Every row gives one point. A path goes straight from each point to the next, and from the last back to the first. The post is the endless flat space through its rows: a point in 2 columns, a line in 3, a plane in 4, and so on, so that a path can go around it. How many times does the path go around the post? Going back the other way cancels.

Post:
0.61 0.28 -0.36
-0.10 -0.02 0.52
Path:
0.27 0.10 -0.29
-0.28 0.30 0.24
0.53 0.41 0.90
0.67 0.09 0.66
0.58 0.56 -0.16
0.11 0.27 -0.26
-0.54 -0.66 0.25
0.82 -0.08 -0.07
0.47 0.15 0.41
-0.16 0.40 0.35
-0.48 0.09 -0.29
-0.18 -0.55 0.38
-0.28 -0.37 0.63
Times around: 1

Post (3 x 4):
-0.07 -0.32 -0.42 0.64
-0.26 0.11 0.20 -0.90
0.24 -0.25 -0.06 0.52
Path (18 x 4):
0.22 -0.51 0.15 -0.71
0.51 -0.08 -0.09 0.10
0.65 0.29 0.39 -0.15
-0.07 0.06 0.13 0.07
-1.25 -0.57 -0.50 0.32
0.48 -0.56 0.15 -0.02
0.74 0.06 -0.42 -0.23
0.15 0.23 -0.44 0.43
-0.78 0.08 -0.40 -0.07
-0.39 -0.02 0.43 0.17
-0.45 -0.51 -0.54 0.37
0.05 -0.59 -0.52 -0.08
0.84 0.21 -0.34 -0.21
-0.71 0.34 -0.14 -0.52
-0.29 0.08 0.25 0.21
0.06 -0.07 0.02 0.57
-0.38 -0.62 -0.06 0.39
-0.40 -0.69 -0.03 0.61
Times around: 3

Post:
0.00 -0.05 0.18 -0.07 0.19 0.39
-0.23 0.42 -0.29 0.26 -0.19 -0.34
-0.10 -0.55 -0.32 0.22 0.56 0.70
0.01 0.56 -0.46 0.18 -0.68 -0.24
0.29 -0.49 0.51 -0.21 -0.32 -0.29
Path, 25 rows:
0.01 0.19 -0.03 0.42 -0.46 -0.28
0.23 -0.95 0.52 0.06 0.81 0.23
0.42 -0.04 0.07 -0.25 -0.49 -0.19
0.17 -0.77 -0.18 -0.36 -0.78 0.00
0.00 -0.02 -0.08 -0.35 0.13 0.25
0.08 -0.75 0.11 -0.31 -0.19 -0.16
-0.24 0.07 0.07 -0.15 -0.09 0.26
-0.28 0.03 -0.08 0.51 -0.26 0.10
0.13 -0.17 0.06 0.28 -0.34 -0.46
0.13 0.39 -0.47 0.32 -0.92 0.26
0.09 -0.89 -0.01 0.67 0.93 -0.12
0.54 -0.80 0.10 0.05 0.12 -0.85
0.20 -0.93 -0.04 -0.05 -0.02 -0.03
0.12 0.24 0.47 -0.59 -0.50 0.63
-0.10 0.21 0.01 0.21 -0.69 0.43
0.71 -0.73 0.21 0.30 0.22 0.21
-0.12 0.67 -0.43 0.25 0.62 -0.04
0.06 -0.42 -0.25 0.11 -0.01 -0.20
-0.20 0.22 -0.42 0.05 -0.36 0.08
-0.50 0.56 0.32 -0.10 -0.51 0.29
-0.30 0.61 -0.05 0.19 -0.87 0.19
-0.65 0.79 -0.28 0.22 -0.41 -0.78
-0.57 0.20 0.44 -0.11 -0.02 0.31
-0.25 0.73 -0.79 0.58 -1.19 0.07
0.47 -0.07 0.93 -0.06 -0.83 -0.39
Times around: 3
